Every row gives one point. Each copy is the shape, with its points in the same order, stretched, turned, moved and blurred by noise. Is it also mirrored, or only turned?

Shape (8 x 2):
[[ -7 -26]
 [-27  21]
 [  0  -4]
 [-29  21]
 [  3  52]
 [-12 -48]
 [ 32  24]
 [ -7  35]]
Copy 1 (8 x 2):
[[  2  35]
 [ 27 -25]
 [ -4  20]
 [ 34 -26]
 [  0 -45]
 [  7  54]
 [-35   5]
 [ 10 -26]]
Copy 1 is: only turned
Copy 2 (8 x 2):
[[  1  25]
 [-26 -19]
 [  5  -3]
 [-29 -16]
 [-10 -69]
 [  6  52]
 [ 23 -52]
 [-14 -44]]
Copy 2 is: mirrored

Shape, 9 rows:
[[ -3 -48   8 -20]
 [ 24  49 -17  18]
 [ 19   5  -3  32]
 [-41 -44 -20 -22]
 [ 27   4 -42  13]
 [ 15  23  -5   9]
 [  1  23 -16  11]
 [-38 -54   2 -41]
 [-14 -37 -14 -66]]
Copy 1, 9 rows:
[[ 43 -25  -8  13]
 [-53  20   7  25]
 [-18 -25   2   5]
 [ 31  -5  34  29]
 [-26 -22  21  37]
 [-28   7   1  13]
 [-33  18  19  29]
 [ 57  -6  10  22]
 [ 44   6  -9  50]]
Copy 1 is: mirrored
Copy 2 (9 x 4):
[[ 48 -22  -2  -1]
 [-56  36 -12  -7]
 [-33  21  12   1]
 [ 55   4 -16  18]
 [-32  52   7 -10]
 [-34  20  -8  -6]
 [-27  28 -16   6]
 [ 76 -24 -20  11]
 [ 66 -14 -30 -18]]
Copy 2 is: only turned

Shape (12 x 8):
[[-34 -47 -15 -24  10   2  -8  -5]
 [ 66 -14  43  15  46 -12  44 -49]
 [ 10 -23 -29  12  14  14   1  -4]
 [ 24  33  17 -16 -13  29 -22  15]
 [ 16  20  30  -5 -11 -20  -3  28]
 [ 26  16  10  10  68 -18  32 -22]
 [ 31 -13  35  16  69   1   7   6]
 [-41 -12  -6  13 -15  23  -9 -23]
 [-19 -32  -5  27   7   1  13   6]
 [ 26  -6  22  17  63 -13 -10 -26]
 [ -6  21  16 -23 -31  37  23  16]
 [ -1  20  36 -14 -20  33  -4  29]]
Copy 1, 12 rows:
[[-32  24  32  -4 -15  -6 -33 -12]
 [ 12   5   5  54  46  33  36 -28]
 [ 21  31   7   9 -23  10 -28 -41]
 [ 11 -24  -2  15 -24  -2  66 -25]
 [  0 -14  -3  19   1  -2  29  34]
 [  9  16  -8  70  -7  29  27  -5]
 [  6  46   7  25 -18  45  39 -14]
 [-26  13 -13  -8   3 -12 -11 -32]
 [ -4  49   0  -5   3  -3 -38  -4]
 [  1  17  -6  32 -16  58  29 -27]
 [-11  -9   7  20  11 -53  42  -3]
 [-13  -2   1   2  -3 -25  62   0]]
Copy 1 is: only turned
Copy 2 (12 x 8):
[[ 47 -16 -31   2  53  27 -29 -12]
 [-75  36 -30  95 -13  36   6 -21]
 [-17 -10   1  16  23  36 -14  28]
 [  5  -8  34  16  -7  -6  49 -21]
 [ 19  24 -28 -10 -30   1  60 -25]
 [-43  41 -22  32 -39  82 -28 -20]
 [-33  11 -50  43 -15  82  19 -48]
 [ 20 -26  26  -7  18 -25 -35  -7]
 [ -7   4 -33 -18  33   8  -5  -5]
 [-22 -14 -36  45 -37  78 -12 -22]
 [ 10  36  41  -7  26 -41  36 -32]
 [ 13  10  26   2   2 -22  58 -48]]
Copy 2 is: mirrored
Copy 3, 12 rows:
[[  2   0 -22  53  25   1 -10  67]
 [-47 -25 -18 -15  19 -18  45 -52]
 [ -3   8 -39  -6  -3 -13  -1  33]
 [ 23 -26  14 -19 -28  -5  11 -13]
 [  8 -22  11 -18  -7  27   5  -2]
 [ -6 -31 -37 -30  36 -23  11 -18]
 [  2 -45 -49 -32  -6   0  33 -34]
 [ 24  28 -13  35  11  -8 -24  32]
 [  3  26 -27  19   7  12 -19  35]
 [  6 -18 -40 -23  10 -17  39 -17]
 [ -5 -19  13  25 -10  -5 -34   0]
 [ 15 -39   9   7 -28  14  -9 -18]]
Copy 3 is: only turned
Copy 4, 12 rows:
[[-29 -20  25 -25 -46  45  16  -7]
 [ 10 -50 -52 -50  56  57 -92   7]
 [-34 -35 -27 -14  -9  40  16 -18]
 [ 25  -6 -17 -15   4 -44   6  23]
 [ 37  14  20 -10  17 -25 -27 -13]
 [ 27 -14 -58 -23  24  66 -34 -14]
 [-10  -3 -57 -63  28  38 -45 -29]
 [-34   8  19   5 -13  28  24  29]
 [-34   2  10 -20  12  48   6 -18]
 [-20  -5 -49 -32   8  48 -50 -24]
 [ 41 -10  13 -25  14 -23  20  50]
 [ 26  15   8 -36  20 -42   4  31]]
Copy 4 is: only turned
